Each row is a point. The points of each table are mixes of a few directions, plus a little noise. How many directions does each table use, and how many do they share? Where both have some left over, give the other angles between the two spaces (their principal angles), to ten degrees, smallest first.

First, 4 rows:
[[  2.0  10.6  -6.8]
 [  1.2   6.5  -4.3]
 [ -8.9 -47.3  30.8]
 [  5.8  30.1 -19.6]]
Second:
[[-13.4 -27.7  26.1]
 [ 38.3  -1.7 -37.3]
 [-11.1  31.6  -3.4]
 [ -7.5  30.9  -6.7]
 [ -1.6 -28.6  14.7]
 [ 10.8  -4.0  -8.8]
 [-15.5  -0.6  15.6]]
Directions: first 1, second 2, shared 1

First:
[[  2.2 -11.7 -12.0  23.4]
 [ -1.3   7.4   7.5 -14.7]
 [  3.5 -19.2 -19.7  38.4]
 [ -1.4   7.7   7.8 -15.4]
 [  3.9 -21.8 -22.3  43.5]
 [ -4.8  26.2  26.8 -52.4]
 [ -3.2  17.3  17.7 -34.6]
 [  1.0  -5.9  -5.9  11.7]]
Second, 6 rows:
[[  7.9   1.6 -21.0  17.7]
 [-21.4 -35.5  41.8  -1.3]
 [  5.2  36.5   4.6 -42.5]
 [  7.3  17.0 -11.5  -7.5]
 [  3.4   3.7  -7.5   3.0]
 [ -2.0 -23.3  -6.5  30.6]]
Directions: first 1, second 2, shared 1

First (8 x 8):
[[ 14.5 -13.1   8.7  10.2 -15.7 -29.9 -12.5   8.2]
 [ 26.6  20.2   3.7  -6.8  17.6  55.7  18.1 -29.9]
 [ 11.1  35.7  -8.9 -27.9  27.4  56.4   4.5 -17.3]
 [ -6.7  -1.1   9.3  10.5 -10.4 -33.8   8.5  19.6]
 [  4.9   9.9   0.9  -6.1   0.9  -6.4  -5.4   7.5]
 [-32.6 -42.7 -26.3   1.9   1.2  23.7 -19.4 -25.8]
 [ -5.2  -7.0   1.7   3.1 -11.0 -34.2 -11.8  18.3]
 [-11.6  -1.7  10.6  14.6  -9.9 -31.7  17.5  18.4]]
Second (10 x 8):
[[  7.2  18.5  -7.6 -22.7   7.4   1.1 -24.4   9.2]
 [-16.7  30.0   2.1  -7.9  12.8   5.9  27.2  13.1]
 [-10.5  32.0  -2.9 -18.6  12.4  -0.3   4.9  18.3]
 [  0.3 -14.6   9.3  23.8  -1.1  23.0  36.1 -24.0]
 [-25.8  22.2   4.3   0.3   6.6  -9.9  31.8  20.0]
 [ 35.0 -40.6  -7.7   0.7 -16.5  -3.9 -58.9 -21.0]
 [ 14.6 -11.5  -4.8  -5.0  -4.9  -2.5 -28.6  -5.1]
 [ 17.7  -5.6   1.2   3.3   4.2  31.8   4.3 -25.7]
 [-20.5 -43.8  13.7  46.2 -22.2 -25.8  36.7  -5.6]
 [ -1.2  13.4  -7.7 -20.1   1.3 -19.4 -29.0  20.9]]
Directions: first 4, second 3, shared 3

First:
[[-24.7   4.5 -11.8  -6.6   7.6   1.8  -0.5   5.8   9.4]
 [-11.9  -1.7   8.4   1.2   4.9   6.6   2.8  -0.2 -15.6]
 [  3.2  -4.7  17.6   5.2   0.9   6.7   3.0  -4.5 -24.5]
 [-40.2  -1.1  10.3  -2.5  15.2  14.9   5.1   3.1 -26.2]
 [ 81.7 -13.6  38.6  22.1 -24.9  -6.5   1.4 -19.1 -30.5]
 [ 35.4   2.6 -14.6   0.8 -14.3 -15.5  -5.7  -1.3  32.3]
 [ -7.9   2.6  -8.1  -3.4   2.2  -1.1  -0.9   3.1   8.6]
 [ 49.4   2.3 -17.0   2.2 -19.4 -20.8  -7.3  -2.8  39.2]
 [  8.5   2.0  -9.0  -1.0  -3.9  -6.0  -2.3   0.6  14.9]
 [-94.1   8.1 -14.0 -16.6  31.6  19.5   4.1  15.6  -7.8]]
Second:
[[-12.4  23.1 -18.0 -15.3 -47.1  44.2   4.6  -6.7 -19.3]
 [ 28.4   0.7 -14.5  -6.3   5.1 -17.1 -17.4  21.5  -3.5]
 [-10.2   6.7 -30.7  31.8  -6.3   9.5  33.2 -20.8 -12.8]
 [ 12.7 -30.5  20.6  31.3  24.6 -21.2   0.4   6.7  37.6]
 [ -2.1  24.2 -37.0 -23.2 -26.0   7.6   6.0   2.6 -42.2]
 [  2.0 -16.1   4.8   2.5   5.4 -18.5   4.4   9.1   5.1]
 [-10.5 -27.4  44.1   7.1   9.4  -2.6  -2.7   0.5  36.9]
 [ -9.1 -20.0  17.4   5.6  18.8 -23.8   9.5  -0.3   9.3]
 [ 22.3   7.7  10.1  -4.3  28.2  -9.3 -30.5   5.9  11.2]
 [-21.5  31.6   3.0 -29.2 -12.3  30.7  -7.6 -18.4 -22.1]]
Directions: first 2, second 5, shared 0; angles 40, 90
